Each row is a point. To make a cloud, some directions were put in groups of two or more. Within a group, all points are equally far from the middle, so they leave a hole (a ring in 2 directions, a hollow ball in 3). The other directions are filled evenly. Then the cloud was stretched, turned, moved and blurred a little. Count the holes, and give their numbers of directions, smallest first.

Cloud (20 x 3):
[[-0.05  0.25 -2.87]
 [ 1.10  1.90  2.08]
 [-2.70  3.77  0.17]
 [ 1.47  3.21  0.93]
 [-0.48  3.27 -1.40]
 [-0.13  3.37  0.80]
 [ 0.32 -0.97 -2.80]
 [-2.61 -2.30 -0.72]
 [ 2.51 -2.39 -1.85]
 [-0.88  3.62  0.41]
 [ 2.00 -2.41 -1.97]
 [-2.22  4.07 -0.41]
 [-1.20  3.79 -0.97]
 [ 1.43 -3.60 -0.80]
 [-2.01 -2.82 -1.40]
 [ 2.00  2.35  2.09]
 [ 2.02  3.11  0.31]
 [-0.94  3.78 -0.02]
 [-1.96  1.23  1.22]
 [-1.16 -2.04  0.42]]
Holes: 1 (2)

Cloud (28 x 4):
[[ 3.88  1.43 -3.53 -0.16]
 [ 2.94 -1.56 -1.65 -0.73]
 [-2.20  2.04 -3.63 -0.01]
 [ 0.10  0.47  0.42  0.97]
 [-4.48 -0.40 -3.39 -0.04]
 [ 2.77 -0.24  3.51 -1.21]
 [ 0.20 -1.24 -1.27 -1.75]
 [-3.29  1.06 -1.64 -0.71]
 [-3.75 -1.39  1.26 -0.01]
 [ 0.15  1.23  0.98 -2.42]
 [-1.09  2.36 -4.92 -0.83]
 [ 4.31  3.44  2.29  0.25]
 [-0.23  1.92 -0.24 -1.52]
 [-2.09 -1.39 -3.04 -2.59]
 [-2.64 -0.72  1.85 -1.45]
 [-1.49  1.32 -1.88  3.04]
 [ 0.17 -1.71 -0.24  0.84]
 [ 1.32 -0.77 -2.79 -1.38]
 [-4.02 -1.22  1.01 -2.24]
 [ 2.90  1.00 -3.03  1.77]
 [ 2.46  1.20 -2.43  3.54]
 [ 1.26 -0.42 -1.65  1.98]
 [ 2.38  2.15  0.37  1.77]
 [ 3.68 -0.40  1.74 -3.34]
 [-2.31  0.04 -0.75 -2.37]
 [ 0.83  1.63 -3.43 -0.71]
 [-1.58  2.67 -0.34 -1.81]
 [ 0.08  3.64  2.83  1.79]]
Holes: 0

Cloud (50 x 6):
[[-0.98 -2.46 -3.03  0.57 -0.48  1.91]
 [ 1.57 -2.08 -0.82 -2.50 -0.45  1.65]
 [ 2.37 -4.00 -0.65 -0.88 -0.06 -1.65]
 [ 1.09 -0.92  0.66  4.76  0.55 -0.04]
 [ 3.22 -0.84 -2.71  1.54  3.49 -1.95]
 [ 0.43 -0.66  0.42 -1.51  3.27 -1.23]
 [ 0.36  3.07  4.26 -1.06  2.54 -1.94]
 [-1.24  6.00 -0.65  1.46  1.80 -0.70]
 [ 0.35 -0.68 -3.06 -0.14  0.57 -2.80]
 [-2.88 -0.08  1.66 -0.40 -0.07 -4.30]
 [-1.49 -1.37  0.49 -1.78  0.30 -2.04]
 [ 2.53  3.79 -0.33  2.50  3.09 -1.25]
 [-2.40  0.53 -3.12  3.99 -2.97 -0.06]
 [ 0.51  0.91  1.36 -1.78  3.00 -2.69]
 [ 1.88 -0.28 -1.55  3.68  2.81  0.87]
 [-2.41  5.89  0.09 -0.39  0.25 -0.98]
 [-1.92 -1.06  0.51  1.75 -0.19  0.50]
 [ 0.66  2.29 -0.08  1.65  0.64 -0.05]
 [ 2.81 -0.39 -1.85  3.49  2.02 -2.98]
 [ 2.76 -2.64 -0.56  0.62 -1.73 -2.19]
 [ 0.27  2.10  3.96 -0.74  3.67 -3.06]
 [-0.21 -2.87  0.01 -0.32 -3.08 -0.51]
 [ 1.08  1.37 -0.63  0.43  0.62 -3.41]
 [ 0.01 -0.37 -2.34 -0.77 -2.24  3.47]
 [-2.30  2.33  0.44 -2.25 -1.00 -2.60]
 [-1.77 -0.66 -3.84  3.04 -3.20  1.43]
 [-1.02 -0.11 -2.24 -0.53 -0.20 -2.22]
 [-0.43  1.04  0.44  0.95  2.59 -2.43]
 [ 0.02 -1.34  1.25  0.17 -3.56 -0.15]
 [-1.95  4.14 -0.28 -1.70 -0.89  0.12]
 [-1.75  1.70 -0.56 -0.41 -1.34 -3.59]
 [ 0.94 -4.13 -1.93  4.12 -0.77 -0.43]
 [-2.66  4.15 -1.09  0.05 -0.97  1.51]
 [-0.63  4.10 -0.57  1.99  1.05 -0.88]
 [ 2.34 -1.52 -1.67 -2.57  0.06 -2.34]
 [-2.00  2.87 -0.96 -1.97 -1.91 -2.19]
 [-1.66 -1.09 -2.12 -1.00 -1.84  4.10]
 [ 0.06 -3.47  0.28  1.63 -0.51 -0.87]
 [-1.84  1.73 -0.17 -4.92 -1.08 -1.42]
 [ 2.00  2.89 -1.14  4.32  2.22 -0.47]
 [-0.84  4.37 -4.20  0.01  0.81 -0.12]
 [ 0.36 -2.39 -0.30  0.27  1.61 -4.05]
 [-0.30 -2.80 -3.63  2.78 -2.49  1.27]
 [-1.29  5.34 -1.93  1.20 -0.04  1.19]
 [ 2.35  4.78 -0.19 -0.91  0.38 -1.21]
 [-0.03 -0.16  0.52 -1.72  2.65 -1.38]
 [-3.97  0.35  0.10 -2.92 -1.35 -1.81]
 [ 4.06 -1.64 -1.95  0.25 -1.53 -3.32]
 [-1.43  3.49  0.33  0.75  1.00  0.85]
 [-0.25 -3.35 -2.32 -1.51 -2.55  0.05]]
Holes: 0

Cloud (82 x 8):
[[-1.89  0.36  0.33 -1.40  0.56  2.36  2.79  1.55]
 [-1.37 -1.33  1.25 -0.64  2.25 -0.49 -2.76  3.54]
 [-1.30 -0.67  0.59  2.66  3.57 -1.37 -0.63  2.34]
 [ 1.44  2.67  2.78 -4.89  2.04 -2.24 -1.83 -0.11]
 [-0.78  0.15 -2.21 -3.71  2.06 -0.89 -1.00  1.64]
 [-2.59  2.68  3.07 -3.33 -1.50  1.30  0.90  2.54]
 [ 1.65 -3.56 -1.27  1.13  0.25  0.41 -2.04  2.20]
 [-3.28 -0.17  1.70 -0.80  1.27 -0.02  1.94 -2.78]
 [-1.05 -2.31  2.76  1.23 -2.93  2.59 -1.99  1.84]
 [-1.65  2.12  0.40  1.83  2.60 -2.13 -3.47  1.87]
 [ 0.80 -3.59  0.50  2.09  0.27  0.48 -3.21  2.07]
 [ 4.50  0.51  0.29  0.31  0.12 -2.38 -1.55 -3.89]
 [-2.21 -0.03 -0.62  3.63  2.77  1.75 -1.68  4.26]
 [-4.07  0.82 -0.55 -0.05 -0.06  0.53  1.74 -0.59]
 [ 1.66  0.42  1.91 -2.66  2.19 -0.34  3.10  1.37]
 [-1.05 -1.71  2.49  0.75 -3.62  2.43 -1.63  2.39]
 [-1.49  3.32 -2.22 -2.22  0.83 -0.77  0.24 -1.14]
 [ 1.84  2.09 -0.34  2.85  1.50  0.15 -2.58  1.06]
 [-3.69 -2.43  0.13 -3.40 -0.29  0.72  2.47  1.35]
 [-0.22  1.62 -1.87 -4.44  0.46 -2.13  0.91  2.05]
 [-2.46  0.97 -0.04 -3.10 -0.93 -2.57  2.32 -0.79]
 [ 0.92  1.74  1.37 -1.62  2.46 -4.50 -1.11  1.15]
 [-0.99  2.08  1.24 -0.26  2.84 -1.09 -1.35 -3.57]
 [-4.93 -0.26 -3.52  0.21 -1.15 -1.47  0.07  1.24]
 [ 2.04 -0.76 -1.95 -1.86 -1.21 -0.54 -1.92  1.43]
 [-1.42 -2.94 -1.63  0.95 -3.93  1.02  0.70  0.94]
 [ 1.91 -1.08  3.57 -0.36 -0.75  3.83  0.90  1.02]
 [-1.27 -1.50  3.52 -1.71  1.60 -0.40 -1.18  3.04]
 [-0.38  2.72  0.85 -0.89  0.65 -1.84  0.32  3.09]
 [ 3.72 -0.23  0.98  0.00 -0.99  1.47 -0.51  2.18]
 [-0.10  1.92  1.60 -1.42  1.59  5.32 -1.22 -0.51]
 [-0.69  1.34 -0.32 -1.41 -0.34  1.41  2.90 -0.38]
 [ 0.60 -3.59  2.75 -2.65  0.81 -0.61  0.09  3.30]
 [ 4.70 -3.64  1.25 -0.58  1.47 -0.60  0.87 -0.10]
 [-1.44  2.08  4.57 -2.11 -0.70 -1.64 -2.21 -0.40]
 [-0.03 -0.16  3.85 -4.33  1.22 -0.83  1.67  3.02]
 [-2.37 -0.69 -0.34 -0.73  2.32  1.10  0.16  5.47]
 [ 0.44  0.11 -0.94 -3.52  3.47 -3.26  0.66  0.03]
 [ 0.98  0.07  3.72  1.12 -2.83 -1.55 -3.43 -0.01]
 [ 3.16  0.65  3.51  0.91 -1.47 -1.82 -2.87 -4.93]
 [ 0.49 -1.51  4.11  1.50 -1.72  1.79 -0.54 -3.60]
 [ 2.11 -1.00  0.04 -4.23 -0.11 -5.00  0.95 -0.84]
 [-3.55  4.00  2.50 -0.69 -1.36  1.32 -0.62 -0.27]
 [ 3.32 -3.06  0.89 -0.03 -0.30 -1.02 -0.59  1.06]
 [-0.03 -2.16  3.24 -4.08 -2.68  1.19  0.90 -2.81]
 [-5.72  0.11 -0.71  0.37 -1.98 -1.05  0.49 -0.02]
 [ 2.15 -0.42 -1.57  2.18  2.16 -2.41  0.20 -2.32]
 [ 2.14 -2.93 -1.44  0.36  1.34  3.05  1.17  2.54]
 [ 1.53 -0.12 -2.89 -0.33 -2.63  0.41 -0.67 -1.69]
 [-2.40  1.22  0.56 -1.02 -0.32  3.48  2.12  1.77]
 [-1.51 -0.85 -1.66 -3.77 -2.62 -0.47  1.49  1.95]
 [-1.61 -0.15  2.13  0.09  1.87  5.08  0.33  3.58]
 [-2.74  2.92  1.29  3.27  0.22  2.63 -3.04 -1.08]
 [ 1.66 -4.12  1.09 -0.34  0.19 -0.38 -0.93  2.56]
 [-1.70  0.01  0.07  1.69 -3.43  0.47 -3.83 -2.51]
 [-0.23  3.75  3.70  1.30  0.71  0.18 -2.01  0.40]
 [ 2.02 -2.37  0.47 -0.10 -2.55  0.30  1.16  1.03]
 [ 2.39  2.54 -0.40 -2.85  0.92  2.49  0.00 -2.68]
 [-1.09  3.19  0.99 -4.12 -0.08 -3.10  0.38 -3.56]
 [ 0.38 -2.13  2.10 -1.54 -0.52  0.21 -1.54  3.84]
 [-0.22  2.39 -1.65 -1.32  0.62 -1.65  1.95 -1.06]
 [ 1.71 -4.81 -1.93  1.04  0.41 -1.82  0.42 -2.52]
 [ 0.59  3.47  3.87 -3.78  0.38  0.04  1.58 -4.36]
 [ 0.57  2.83  4.09 -2.64  1.04  1.57  0.69  2.51]
 [-1.40 -1.05 -0.10 -4.53 -3.27  1.36  1.00 -0.90]
 [-4.17  3.87  0.41  0.63 -0.60 -0.68 -2.02 -2.31]
 [-5.27  1.41  2.00  1.41 -0.07  1.23 -1.33  0.12]
 [-2.79  0.51 -3.06 -1.97  1.77 -0.38  0.80  0.38]
 [-1.87 -0.69 -0.29  0.84  2.01 -2.46 -2.08  3.55]
 [ 4.12 -1.11  2.02 -1.14  1.32  1.73 -2.00 -1.67]
 [ 0.01  2.99 -2.31 -0.42  0.65 -1.84  0.84 -1.55]
 [ 1.96 -1.09  5.26 -3.86  0.03 -1.23 -1.20  0.88]
 [-2.16  4.43  3.04 -3.52 -0.67  1.46 -1.52  0.35]
 [ 0.61  1.66 -1.32  2.55  0.58  1.46 -2.99 -2.48]
 [ 2.24  0.47  2.38 -2.06  4.92  0.55 -0.20  2.00]
 [-1.20 -2.56  2.66  0.59 -2.73  4.08 -1.76  1.54]
 [-0.68  1.61  0.86  0.20 -0.84 -0.68  2.03 -4.46]
 [-1.67 -1.87 -1.69 -1.69 -1.59 -1.35 -0.62 -2.14]
 [ 0.57  2.02 -0.09 -0.57  3.90 -1.47 -1.78  1.04]
 [ 0.87  0.17  2.81 -0.73 -1.41  2.39  0.88 -4.35]
 [ 0.52 -2.84  0.39 -2.06  2.40 -1.53 -1.49  2.85]
 [ 1.59 -1.67  1.74  0.03  1.37  3.04  1.72  2.15]]
Holes: 2 (2, 3)

Cloud (89 x 9):
[[-1.02  3.15 -1.78  2.64 -2.96 -0.71  1.39 -1.07  0.45]
 [ 1.68  0.52 -1.16  2.97  1.87 -1.13  1.65  2.80  0.54]
 [-0.37 -4.10 -1.66  1.64  1.22 -0.52  1.70  0.01 -1.58]
 [ 1.12 -3.08 -3.15  0.96  2.07  2.10  2.15 -0.49 -0.40]
 [ 1.33  0.05 -0.48  4.36 -3.50 -2.85  2.08 -0.40  1.20]
 [-0.94 -0.37 -1.75 -0.96 -1.13 -1.17  2.79  0.49 -1.66]
 [-1.12 -2.04 -0.26  3.38 -1.57 -1.40  2.63  0.80  1.78]
 [ 2.30 -2.44 -1.68  3.53  2.10 -0.92  2.96  0.87  1.65]
 [ 3.01  0.29  2.22  1.53 -0.07  2.72  2.22  0.55  0.72]
 [-1.06  3.11  1.55  0.32  0.72 -2.50  0.39 -0.34  2.81]
 [ 0.72 -4.10  0.27  1.29 -1.31 -0.26  1.88 -6.06  1.63]
 [-2.27 -0.27 -3.77  1.66 -0.22  2.31 -1.29  3.65 -1.27]
 [-2.30 -1.31 -0.59 -0.39  5.21  1.32 -0.53 -0.03  0.59]
 [-0.84 -2.85 -0.91  2.29 -3.47  1.53  1.94 -2.99 -1.23]
 [ 1.96 -1.30  3.10  2.43 -6.55  0.70  1.71 -3.24 -0.55]
 [ 0.51  0.95  1.18 -0.92 -1.32  0.75 -3.72 -1.40 -1.54]
 [ 0.60  4.39 -1.56  1.97  1.93 -1.06 -1.18  0.29  1.02]
 [ 4.63 -1.15  1.90 -2.10 -3.13 -1.26 -0.53 -0.38 -1.54]
 [ 3.63  1.64  1.45  2.04 -0.25  1.55  2.32  0.71  0.71]
 [ 5.54 -2.06 -0.32  2.49 -1.76  0.46  1.28  1.21  1.89]
 [ 1.44 -4.07 -1.68 -0.63 -1.56  2.86 -1.38 -0.38  0.24]
 [-0.83  0.86  2.38  0.38  1.53 -2.47  0.53  0.14  1.18]
 [ 0.58 -2.10 -0.47  0.99  2.15 -3.76  0.68  0.84 -0.12]
 [-2.55  1.54 -1.05 -0.30  4.08  2.42 -0.48  1.31  0.59]
 [ 0.07 -0.88  1.76 -0.36 -2.10  3.34 -2.51 -1.93  0.86]
 [-1.20  0.82 -2.03 -2.16  3.40 -1.62 -2.49 -1.17 -0.70]
 [ 4.24  2.22 -0.91  2.21  2.95 -1.38 -1.40  0.93  1.23]
 [-1.39 -0.54 -2.59  0.12 -3.14 -0.13 -2.48  0.08 -1.69]
 [ 5.88 -0.04  0.74 -0.66 -2.39 -1.97  2.16 -1.21  0.12]
 [ 1.07 -4.06  1.28  0.38 -1.68 -0.08  0.07 -3.79  3.10]
 [-0.60  0.13 -2.59  4.65 -1.12  1.87  0.19  1.05  0.28]
 [ 2.46  1.98 -0.53  4.48 -4.44 -1.11  0.88  0.81  1.12]
 [-0.23 -1.72 -3.08 -1.11 -1.30  1.22 -2.94 -1.50  0.58]
 [ 3.58  0.54 -1.31  1.13 -1.70 -3.12 -1.18 -4.27  1.34]
 [ 0.03 -2.58 -2.38 -0.05  5.46 -0.03 -2.52  2.20  0.98]
 [ 0.56 -3.01  0.21 -2.71  0.31  2.67  0.05 -0.10 -0.61]
 [ 0.65 -0.51  3.79  0.73 -0.87 -1.04  2.74 -3.70  3.40]
 [ 1.91 -1.60  0.84  3.69 -2.63 -0.41  3.11  2.19 -0.55]
 [ 3.50 -0.08  2.02 -0.51 -3.78 -1.81 -1.05  1.96 -2.75]
 [-1.48 -1.62 -1.47 -0.66 -2.61  0.84 -2.84 -0.55 -0.49]
 [ 3.66 -3.83 -2.44  2.17  3.22  1.04  1.33 -0.74  0.64]
 [-0.38 -1.40  2.08 -0.47  4.08 -0.34 -0.29 -1.00  3.16]
 [ 2.48 -2.15 -0.92  1.90 -4.26 -2.69 -0.60 -0.36 -1.27]
 [ 2.43 -0.95  2.42  2.62 -3.77 -1.17  1.15 -4.21  0.01]
 [-1.09 -1.34  1.47  0.05  1.29  0.07 -2.48 -2.02  2.71]
 [-0.50  1.04 -1.97  1.26  6.03 -0.63 -0.56  1.84  2.08]
 [ 2.12 -0.02  0.56 -0.02  1.43 -3.66 -0.92  2.14  1.02]
 [-1.56  1.15  1.45 -0.97  0.13 -1.58 -1.07 -0.29 -1.64]
 [-0.79  1.31  0.29 -0.32  1.82  2.00  1.09  3.38  1.72]
 [-2.70 -0.25 -2.88  1.50 -2.31  2.15  1.87 -1.81 -0.42]
 [-2.80 -2.06 -2.50  1.97  2.57  2.62  0.78 -2.41  3.14]
 [ 1.69 -2.37  1.09  3.84 -3.74  2.60  2.30 -0.82  1.41]
 [-1.05  1.65  0.12  2.79 -3.78 -0.16 -0.11  4.06  1.51]
 [ 3.57 -1.20 -3.39  3.28  0.02  0.14  2.05  0.75  0.99]
 [ 0.18 -3.78  0.38 -0.20  0.24  1.46 -0.35 -5.25  2.40]
 [ 4.47 -1.74 -1.71 -0.73 -0.28 -1.72  2.99 -2.29  0.37]
 [ 4.30 -2.01 -3.20 -0.32  0.29  0.97 -0.49 -0.55 -1.45]
 [ 0.38  0.22 -1.75 -0.71 -2.06 -1.54 -0.62 -1.18  3.34]
 [-1.28  1.17  3.43  2.22  0.05  0.60  2.19 -0.89  2.33]
 [-2.83  0.12  0.28  1.36 -0.20 -0.30 -0.55 -2.43 -1.15]
 [ 2.13 -1.05  2.42  0.08 -7.67 -0.02  3.38 -0.44  1.56]
 [-0.88 -1.51 -4.17 -0.79 -0.74 -0.14 -2.93 -0.64 -0.04]
 [ 3.64  1.82  3.92 -0.14 -2.21 -1.86 -1.51 -0.79  1.68]
 [ 1.86 -3.23 -2.94 -0.25 -1.15 -1.39  3.67 -2.61  0.66]
 [ 1.93  0.71 -1.77 -1.62  2.89  1.27 -3.94 -0.02 -0.73]
 [ 0.60 -0.04  1.37 -0.03 -1.88  0.96  1.60  3.96  2.32]
 [ 5.51 -1.15  0.23  1.68 -2.15 -3.80  1.37  0.31 -0.59]
 [ 0.78  1.76 -3.33 -0.99  0.86 -1.84 -1.17  2.47 -1.09]
 [ 4.54  0.26  2.88 -2.56 -3.72 -1.01  0.53 -0.82 -0.48]
 [ 3.51  1.12  0.51  1.13 -2.64 -1.92  3.87  0.44 -0.48]
 [ 3.07  1.50  2.01  0.77 -6.52  0.02  0.56 -0.47  2.84]
 [ 1.95  1.57 -1.83  1.91 -3.53 -2.62 -0.97 -1.74  0.32]
 [ 4.51 -1.65  0.85  1.15 -7.19 -1.57  1.44 -0.34 -1.35]
 [-0.31  1.33  2.65  0.52  1.63  1.94  1.49  0.21  3.17]
 [ 4.65 -2.74 -0.27  2.91 -1.97  0.39  0.72 -0.29  3.23]
 [-1.98 -1.85 -3.38  3.99  1.18  1.21 -0.49 -0.15  0.35]
 [ 3.97  0.60 -0.74 -0.70 -5.17 -0.47  0.00  1.98  0.55]
 [ 1.89 -0.08  0.45  0.94  0.49 -1.34  4.09  0.77  2.25]
 [ 2.05  0.75 -1.44 -2.22 -1.26  1.80 -0.41  2.71  0.81]
 [-0.01 -2.36  3.00  1.11 -3.11  0.40  2.44 -4.45  2.00]
 [-2.44  0.71 -1.97 -1.92  4.29  0.80 -2.66 -0.43 -0.45]
 [-0.64  1.91 -0.59  1.77  2.11  2.35  0.43  0.99 -1.10]
 [ 0.39  0.82  3.41 -0.49 -0.66 -0.84  2.70  1.50  1.98]
 [-1.97 -1.26 -3.05  0.41  1.71  2.06 -3.79 -0.70  1.64]
 [-0.26 -4.46 -3.19 -0.77  2.45  2.60  0.85 -0.42  1.51]
 [-0.76  1.25 -0.33  0.46  1.10  3.22  1.63  0.57 -1.35]
 [ 0.66  3.55  0.74 -1.44 -1.17 -1.64 -1.95 -0.83  2.01]
 [ 3.57 -2.59  2.03  2.30 -4.82 -0.50  2.76 -1.75  3.04]
 [ 1.44 -4.82  0.53  1.68 -1.86 -0.35  3.64 -1.15 -0.19]]
Holes: 3 (2, 3, 3)
